Every row gives one point. Each copy is the shape, with its points in the same order, turned, moved and blurred by noise. Some copies are also mirrored. Which?
In the rows, zero is written as 100.

Shape (8 x 3):
115 29 96

150 88 119

41 113 120

116 52 117

72 37 103

78 130 62

145 45 128

125 102 36
Copy 1 (8 x 3):
83 66 165

124 122 120

53 82 46

86 93 143

58 60 137

128 56 47

104 111 164

165 48 95
Copy 1 is: only turned
Copy 2 (8 x 3):
113 153 180

133 160 108

62 77 111

105 157 156

87 126 182

125 63 109

113 177 143

172 84 134
Copy 2 is: only turned
Copy 3 (8 x 3):
149 118 124

81 89 150

66 153 54

117 118 130

140 142 94

75 79 45

121 115 161

104 41 82
Copy 3 is: mirrored

Shape (10 x 4):
65 94 146 131

161 108 63 72

121 104 64 136

29 142 134 92

118 102 26 77

115 96 68 74

95 111 63 118

123 107 71 99

54 116 125 118

76 158 121 139
Copy 1 (10 x 4):
68 65 84 61

142 98 112 169

83 118 83 147

111 94 101 21

123 146 144 151

124 109 125 138

92 123 93 120

107 109 106 139

82 84 96 53

103 104 40 66
Copy 1 is: mirrored
Copy 2 (10 x 4):
83 48 51 48

104 135 147 107

54 88 110 115

135 5 79 67

106 111 125 153

115 110 107 116

77 69 104 121

93 101 117 108

99 33 69 72

76 13 116 63
Copy 2 is: mirrored
Copy 3 (10 x 4):
24 86 66 127

157 117 75 102

102 88 90 69

48 35 26 154

161 67 103 103

132 85 90 130

104 65 81 90

118 93 82 103

47 59 57 125

55 60 23 85
Copy 3 is: mirrored
Copy 4 (10 x 4):
90 114 83 156

145 50 143 57

128 101 82 67

81 152 147 163

102 88 140 31

99 73 135 73

108 116 110 74

122 85 120 74

92 132 114 136

140 159 107 132
Copy 4 is: only turned

Shape (11 x 8):
68 124 91 111 123 112 97 51

150 120 139 116 134 84 69 83

75 99 70 122 140 104 145 87

144 107 126 131 101 111 94 76

144 158 141 111 97 83 74 56

52 90 111 107 103 92 138 54

93 69 108 82 78 111 73 61

120 112 110 89 66 100 86 94

86 97 62 102 144 88 150 37

79 56 69 122 91 63 82 79

73 96 91 88 140 92 143 95
Copy 1 (11 x 8):
54 62 88 96 138 92 101 82

106 113 137 50 119 125 82 90

58 99 105 147 164 90 105 80

73 133 114 61 116 119 91 89

71 93 123 34 98 118 51 102

63 89 48 121 141 88 79 62

94 102 53 81 94 86 119 112

82 120 103 89 72 82 89 113

59 87 77 126 195 88 83 108

93 101 58 137 110 133 115 121

93 92 103 145 154 69 87 76
Copy 1 is: only turned
Copy 2 (11 x 8):
147 127 134 100 121 82 70 76

94 36 118 65 128 65 65 91

127 113 119 144 134 99 119 74

120 68 107 72 147 98 75 116

134 54 99 77 130 69 23 110

152 141 75 112 134 98 98 65

132 120 98 43 96 101 91 97

120 81 74 83 93 100 80 133

152 113 131 142 137 136 92 36

162 89 96 88 74 89 140 72

106 121 98 133 120 96 104 61
Copy 2 is: only turned
Copy 3 (11 x 8):
60 86 128 132 123 93 92 54

121 85 126 137 142 33 93 116

54 62 99 88 131 116 123 80

116 92 118 145 107 56 126 108

103 124 158 148 118 32 92 111

66 66 140 121 98 136 93 83

139 87 123 140 93 109 84 57

126 128 111 124 91 83 93 90

66 56 155 83 136 116 133 59

126 96 109 127 149 152 104 78

71 61 113 70 118 110 92 88
Copy 3 is: mirrored
